Rows are points. Two turns around zero, p and q, are shown by what they do to some points. Write where each new point lands after one turn and then the other. Backwards means that the second turn is done in reverse. Each puzzle has new turns, and all numbers are rounded.
In the rows, 128 means zero.

Turn p:
[151  95] => [168 125]
[128 143] => [116 137]
[105 145] => [100 121]
Turn q:
[151 111] => [155 119]
[162 131] => [159 142]
[122 113] => [127 112]
[116 140] => [113 136]
[ 88 146] => [ 84 132]
Where do these land?
q, then p: [145 152] => [112 152]
p, then q: [117 136] => [117 121]
p, then q: [132 142] => [116 137]
q, then p: [118  81] => [168 102]

Turn p:
[113 144 156 106] => [106 152 153 120]
[112 115 133 139] => [131 120 142 145]
[127 110 126 115] => [140 120 141 117]
[108 142 124 112] => [103 122 139 118]
[180 129 100 169] => [160 126  65 141]
Turn q:
[148 139 113 122] => [141 112 118 144]
[ 88 124 154 161] => [ 88 152 161 115]
[140 116 141  95] => [157 144 111 116]
[140 136 138 113] => [145 139 121 137]
[ 96 140 120 114] => [101 140 104 128]
[157 113 102 164] => [136  80 154 128]
Where do these land?
p, then q: [126  95 142  98] => [165 157 132 132]
q, then p: [142 109 128 158] => [148 148 153 126]
p, then q: [112 131 124 119] => [123 141 128 115]
p, then q backwards: [166 144 113 156] => [127 143 114  80]
p, then q: [105 161 101 110] => [ 99 141 104  95]
q, then p backwards: [120 154 120 123] => [123 145 128 151]
p, then q: [125 102 168 132] => [145 144 158 157]

Turn p:
[135 115 144 141  96 130  92  97] => [123 139 107  91 117 115 145 165]
[108 104 113 170 122 122 114 143] => [144 143  99 146 143 113 104 156]
[114 138  98 116 133 103 147 121] => [121 135 128 166 104 130 134 112]
[156 151 104 141 154 150  98 143] => [166 155 135 119 160 119 147 104]
[130  97 129  76 122 126 151 104] => [ 99  78 135 135 104 115 152 124]
[153 143 138 102 127 114 123 141] => [115 133 164 125 136 136 148 127]
[124 161 149 158 126 177 158 168] => [141 124 116 110 170 183  92 103]
[121 106 149 128 129 100 153 102] => [123 105 137 133  87 128 113 150]
[111 138 128 121 145 131 115 134] => [122 140 132 125 132 113 116 109]
Turn q:
[121 116 103 146 108 130 130 130] => [135 123 109 142 125 158 130 124]
[101 124 129 172 152  87  78 115] => [135  87  95 100 190 129 124 139]
[119 109 131 100 145 122 116 127] => [106 118 139 103 123 129 109 127]
[104 158 114  91 128  99 117 125] => [127 139 101 106 124 103  89 105]
[125 130 181 115 125 136 130  93] => [124 131 178 138 156 106 116 114]
[165 131 111 121 118 130 160 136] => [127 130 125 151  86 119 150 121]
[143 132 160 121 108 146 173 148] => [140 147 162 166 100 114 127 148]
[137 126 137 133 119 150 100 134] => [149 133 146 110 134 144 141 126]
[136 126  85 154 148 151 148 143] => [109 143  96 137 114 151 165 147]
Where do these land?
q, then p backwards: [135 139 123 121  90 107 134  80] => [107 136  95 111 168 148 148 141]
p, then q: [148 142 166 103 156 146 123  84] => [123 118 175 137 105 117  92  91]
p, then q: [108 134 138 115 118 112 136 132] => [138 138 125 126 148 142 110 131]
q, then p: [133 109 112 120 157 111 132 154] => [ 95 121 112 154 148 120 129 134]
p, then q: [130 149  97 144 137 152 131 147] => [107 135 119 129 139 117 169 113]
q, then p: [121  94 164  99 127 166  92 142] => [ 92 106 156  72 148 127 121 117]
q, then p: [154 155 123 152  95 118 137 122] => [168 125 129 139 111 151 146 148]
p, then q: [ 97 117 106 157 125  94 119 151] => [162 127  87 113 149 125 147 146]
p, then q: [126 114 124 143 149 147 147 141] => [120 104 135 112 131 137 154 123]

Turn p:
[ 97 115 140 117 136 125 103 110 126 138 137] => [126 136 139 125 122 134  95 107 146 128 106]
[108 104 113 131  81 121 116 118 137 103 121] => [105  92 120 147 122 144 117 120 129  87 120]
[149 118 144 122 151 122 119 135 116 156  81] => [119 150 113 132 159 112 112 156 115 158 106]
[127 133 117  83  97 112 105 112 146 113 131] => [ 94 112  94 106 113 137 119  96 124 113 123]
[150 141 146 156 132 116 149 140  93 108 161] => [180 136 123 126 150 128 153 131 145 111 156]
[138 131 112 118 129 158 112 105 148 142 117] => [106 122 138 134 120 116 131 104 100 149 113]
[151 111 142 130 175 145 105 152 139 136 109] => [134 159 119 156 134 137 113 139 110 178 128]
[133 134 157 149 137 137 197 165 117 127 152] => [166 139 149 117 133 151 181 173 152 132 143]
[135 127  95 126 139 106 124 110 165 143 126] => [120 113 112 130  86  96 119 128 120 141 121]
[142 112 106 119 137 143 111 140 124 171 121] => [133 114 136 118 133 124 104 137  93 162 115]
[115 125 114 117 110 125 133  87 125 102 130] => [106 102 126 132 128 117 135  98 152 109 125]
[ 91 147 103 114 112 117 122 124 112  89 127] => [ 97 114 133 119 129 129 112 112 151  95 165]
[128 166 174 184 129 138 167 165 115 136 151] => [179 175 163 124 134 138 172 164 127 100 143]
Turn q:
[136 145 137 122 108 110 134 112 105 126  91] => [124 167 133 113 138 109 133 133 103 121 109]
[122 141 146 116 108 140 123 112 163 144 119] => [127 129 124 149 101 134 117 145 112 141  96]
[137 130 145 118 124 148 132 115 129 147 204] => [164  83 135 110 103 157  98 101 117 144 130]
[124 131 126 112 155 105 143 128 115 151  97] => [ 93 157 145 114 129 115 131 130 129 152 139]
[125 141  74 114 132 125 110 141 116 149 173] => [134 115 129  87 115 171 111 148 147 115 164]
[108 110 145 110 115 134 132 138 138  91 120] => [134 111 148 164 143 114 140 141 110 118 129]
[155  89 137 132 105 109  99 122 111 139 143] => [134 102 117  98 123  87 101 125 130 104 122]
[108 127 148 150 111 118 135 129 115 133 131] => [151 137 113 133 143 111 115 128 117 143 134]
[145 127 115 149 139 147 146 128 208  88 150] => [143 110 121 190  80 151 160 104 155 106 128]
[127 140 111 158 205 117 114 123 114 109  91] => [ 71 165 119 140 165 141 134  92 165 120 144]
[120 140 150 130 123 142 134 170 107 120 118] => [151 130 145 130 167 124 141 140 140 147 117]
[128 115 101 124 112 141 133 118 116 140  99] => [109 130 108 108 128 123 153 150 112 125 126]
Where do these land?
p, then q: [146 151 112 110 155 143 139 105 121  89  99] => [130 141 116 138 103 142 103 116 120 157 178]
q, then p backwards: [126  91 152 106 114 144 145 131 146 142 139] => [142 108  84 137 132 138 142 115 144 149 131]
q, then p: [120 119 141  99 121 148 119 139 137 125 124] => [134 135 130 145 143 146 118 155 131 132 116]
p, then q backwards: [119  94 150 125 123  92 148 176 127 149 115] => [107 155 104 124  92 146  88 151 137 155 125]
p, then q: [150 108 128 136  93 111 128 152 141 167 113] => [118 126 138 101 168 110 160 152 145 117 131]
q, then p: [125 149 104 117 170 155 137 109 135 136 107] => [105 129 189 120 123 134 138 127 136 127 120]
p, then q: [155 170 144 140 181 156 122  96 143 100 122] => [153 185 110 117  93 147 105  97 110 154 142]
q, then p backwards: [115 129 104 157  90  86 140 128 150 120 158] => [136 147 121 168 144  86 117 155 140 111 160]
p, then q: [103  93 113 156 117  96  92 135 120 138 147] => [123 107 111 130 143 110 117 131 152  73  99]
q, then p: [135 171 114 106 151 161 129 149 116 113 140] => [113 152 155 140 136 151 165 120 125 164 113]
p, then q: [134 177 131  98 145 127 115  91 125 117 131] => [117 157 141 130  97 150 100 125  88 126 147]
p, then q backwards: [119 122 124 152 117 114 135 113  97 143 152] => [149 121 143 127 107 121 114 153 117 109 152]
p, then q: [152  86 142 130 126 139 121 133 113 124 121] => [100 122 102 118 137 131 146 113 154 139 125]
p, then q: [ 92 132 132 159  88 118 123 134 119 131 125] => [139 121 145 161 163 119 135 118 132  97 116]
